Each row of a before or after table is a point. One or more steps were done to the points. Then noise was added and the rows were shuffled. The steps act on how far a point lies along the listed directions, d1 being the first. What was done? A step turns or swaps two directions, mirrors them in a line or flattens them onto one, adds a multiple of one to another, or multiplies one. Angles are multiples of 10 degrees, from the lower direction toward the higher: turns from -170 to 170, lines from 10 to 170 but not 90. Use the fewest steps. Two steps may share a direction if one is a turn and the other turns, adds or multiplies; they go together, in the order done. Otherwise the lowest direction goes first.

Directions:
(1): [40 45 -2]
(2): [ 6 -2 60]
(3): [ 44 -40  -6]
Before:
[[ 15 -22   3]
 [ 11  16  -6]
 [ -8  -6 -15]
 [ -4 -35 -15]
 [  6   8 -46]
 [  6 -10 -24]
 [-31  35 -11]
 [  6  28   3]
 [ -4 -48  -6]
 [-20  22   2]
 [ -5 -33  -9]
 [ 52   7  -7]]
After:
[[ 15 -24  -2]
 [-38   7 -14]
 [-36   3  -5]
 [-17  23   9]
 [ 27 -34 -24]
 [ 19  48  -3]
 [  1   9 -58]
 [-47   7   3]
 [-11  -2 -17]
 [ 29  -2   4]
 [-13  11 -30]
 [ 18   5  -9]]
Steps: mirror d1 and d3 in the line at 10 degrees; multiply d2 by 1.3

Directions:
(1): [  3  15 -42  -6  49   9  21  47]
(2): [ 14 -55   0  56   2   4 -13  27]
(3): [ 39  -3 -21   0  24 -60 -14 -29]
Before:
[[ 10   0   0   8  -5 -11  -7  -6]
 [-35  32  22 -39 -17  50  20  20]
 [ 19 -32 -19  26  17 -16  13  20]
 [  3  -4  -7  -2  17 -33 -12  -5]
 [  8 -20  23  14  -9 -11   3   5]
 [ 17 -34  -3  20  12 -17  -2   9]
 [ 15 -14   7 -14  -2 -24  -6 -21]
 [ 14 -36  -5  22  11 -10  -8  -2]
 [ 22 -29   8  27   7 -28  -2 -11]
 [ 23 -25 -18  18  21  -4  -9  12]
 [ -9  50  -4 -60   5 -14  18 -22]
 [ 14 -13   0  23  15 -29  -8 -13]
 [  6   8 -12  -7  14  -1  -5  11]
 [ -4 -42  30  30 -19  -2 -13  -6]]
After:
[[  9 -21  13   4 -12 -15 -12 -34]
 [  3  26 -39 -26  48  -2  27  36]
 [-28  19   2 -21   6  56  24  51]
 [ 19 -22  -9   1  16 -20  -2   4]
 [ 12  -8   7  18   5 -31  -9 -24]
 [  7 -20  25  14 -10 -11   3   3]
 [ 20 -20  16  18  -4 -30  -4 -24]
 [  9  -1  -4  11  -1  -9  -6  -1]
 [ -4 -44  26  31 -15  -1 -14  -3]
 [ 14  -3  12 -13 -17 -12 -17 -38]
 [  6  -4  15  -8 -25 -25   4 -41]
 [  2  -2  -6  -3  13 -34 -11 -12]
 [ 10 -19  19   0 -16 -23  -7 -29]
 [  3  14  -3 -18   3  -4  -9  -3]]
Steps: mirror d1 and d2 in the line at 130 degrees

Directions:
(1): [-29   4  49   8 -51  21 -60  -2  17 -10  10  16]
(2): [ 18  25  18 -35  -4  22  12 -43 -45  33  12  49]
Before:
[[  5  -5 -17  19  16 -14   6  19  11 -16  -4 -22]
 [ 18   7  -5 -15  11  -6  18 -11 -19  17  -2   6]
 [  6  -4   2   0   6   4   8   0  -6  21  -6   5]
 [-28 -16  16  35 -27   0 -33  28  58 -34  -4 -41]
 [ 14   3   0   0  13   2   6   2  -9   5  -7  -8]
 [ 12   9   0 -17  -6   4   4 -10   2   6  -7   7]
 [-24  -1  17  12 -33  10 -34  13  29 -26   1 -18]
 [-13  -4  -9  22  -9  -6 -28  21  21 -21 -10 -19]]
After, 8 rows:
[[  1  -5 -28  19  14 -16  -1  19  12 -16 -12 -24]
 [-15  -9 -14  17  -6  -5  -8  27  35 -33  -6 -41]
 [  0  -5   9   0  -1   8  -1  -1  -7  19  -3   7]
 [ 15   7   6  -2   8   7   4  -1  -9  10  -6  -2]
 [ 11  10  15 -20  -4   5   0 -13 -20  16   2  15]
 [ -6 -21 -28  32  18 -18  17  35  44 -29 -13 -59]
 [ 14   5 -22   4  28  -9  20   4  -6  -4  -5 -12]
 [  9   9   7 -16 -16   3  -8 -15   6   3  -5   9]]
Steps: turn d1 and d2 by -50 degrees

Directions:
(1): [ -1   3  17  19 -11 -26 -16 -11 -13 -21  24 -10  -1   8  21 -27  30 -37
  17   8 -14   4  40   7]
(2): [-13  17 -11  -9  -9  -5 -33  23   6   2  15 -45  24  13 -32   9   4 -10
  10   5 -21  22 -30  12]
(3): [ 24  18  -2  11  -9  -5   1  16  11   6 -28 -26  -4  25  28  27  20   7
 -18  45   6 -11   7 -24]
(4): [ 18 -10 -42  -5  60  -8 -23 -15  20   9   1  -3   6   1  -2  13 -14 -25
   2   2  -3  -5  24  -4]
(5): [  4 -18  -8 -25  -5  13  -5   6 -43  -2 -32   0 -11  50  10   5 -16 -17
  25  -9  12   7   2  20]
Before (14 x 24):
[[  1 -10  -7 -13   3   3   0  -2 -13   2 -10   1  -6  14  -1   2 -11  -6
    9  -5   8   6   3  11]
 [ -5   3   2  -5  -5   3   1   5  -8   2  -8  -5  -1   5   0   3  -2   1
   -2  -4   1  -3  -6   3]
 [ -4 -13   0  -4   3   2   1  -7 -15  -6  -3   5  -2   4  -1  -8  -4 -13
   14 -10  -2   5   9  12]
 [ -7  -6   4  -7  -5  10   4   0  -7  -3   1   3   0  -5  -6  -4  -1   4
    7 -10  -1   2  -8   6]
 [  5  -1  -9  -3   9  -3  -6  -3  -1   0  -1  -2   1   7   2  -3  -4  -9
    4  -3  -3   2   9   6]
 [ -1  -2   1  -1  -3  -2  -2  -3  -6  -5   5   0   1   0   3  -6   3  -8
    7  -2  -1   3   3   5]
 [  6  -9  -3   0   2   2   0  -7  -6   3   1  11  -5  -3   5  -5  -1  -6
    5  -5   5  -4   9   4]
 [  2 -14  -1  -4   4   3   3  -9 -19  -6  -7  13  -8   8  12 -10  -6 -12
   11 -10   2  -2  20   8]
 [ -2  10   6  10  -8  -6  -3   3  18  -2  13  -7   3 -15  -2  -1  10   0
   -8   8  -9   0   0  -3]
 [  1  11  11   6 -10  -3  -3   3  13  -1   9 -11   3  -7  -1   1   8   7
   -7   5  -5   4   2  -5]
 [  5  -3 -16  -7  15  -6 -21  -1  -2  -4  -4 -11   1  14   3   4  -1 -22
   10   4  -6   7  11   9]
 [  5  -5 -10  -8  12  -3  -5   4   1   3 -10  -5   1   7   3  10  -1  -8
   -4   3   7   1   5   3]
 [  3  17   4  10  -6  -4  -5   8  11  -3  -1 -20   6   5   4   5  18   0
   -4  18  -5   2  -4  -9]
 [  5  -5  -7  -5  -1   1  -8   3 -16   1 -10  -8  -3  22   1   5  -6 -11
   10  -1   2   1   0  11]]
After:
[[ 17 -16 -10  -6  16  11  16  -9 -10   4 -30  21 -15  10  25   7 -13   2
   -4   1  15 -15  22  -7]
 [ 12 -14  -9  -1  11   2   2  -7 -16   2 -16   9 -12  17  13   3  -9 -10
    7  -3   9  -9  15   6]
 [  7   0  -1  -2  -4   4   5   3  -1   0  -9  -2  -2   4   6   6   1   4
   -2   7   5  -1  -3  -3]
 [ -7  17  12  11 -16  -9 -11   7   4 -11  14 -24  10   3  -3  -8  23  -8
    6  11 -13   9  -4   1]
 [ -8  18  19   5 -26  -3  -7  11   8  -4  14 -20   8  -4  -9  -1  12   9
   -4   4 -10  11 -10   0]
 [ -8  -2  13  -6 -21  15  15   6 -10  -2  -7   5  -3  -5  -3  -1   1  16
    2  -6   4   0 -16   2]
 [ 25 -12 -46 -10  59  -7 -26 -13  14   6 -15  -5   0  14  11  19 -13 -31
    3  10  -1  -4  30  -2]
 [-10   1  14  -2 -16   2   7   3 -15  -3  -4   3  -5   2   3  -6   1   3
    0  -9   2  -2  -4   6]
 [  9 -17 -11 -10  15   4   8 -11 -11   4 -17  17 -15  10   9   2 -14  -5
    5  -5  16  -3  16   5]
 [ 16  -5 -26  -5  33  -3  -9  -8   9   6  -9   0   1   8   6   8 -11 -12
    0   1   1  -4  18  -1]
 [ 15  -9 -11  -2  12   4   2  -6   1   9 -10  11  -7  -1   9   7  -5  -1
   -1   1  10  -9   9  -3]
 [ -7  17   6   7 -19  -5 -11  14  19  -1  15 -23  11 -10 -12   2  13   1
   -6  10 -15   7 -15   0]
 [  9 -14 -23  -8  39  -9 -13 -10   4   2  -4   4   1   3   5   6  -6 -25
    1  -3   5  -2  25   5]
 [ 11 -13  -7  -6  11  11  14  -4  -6   4 -27  10  -8   7  10  10 -10   4
   -2   3  11  -7   6  -3]]
Steps: swap d1 and d3; add -1 times d5 to d2; multiply d4 by 3
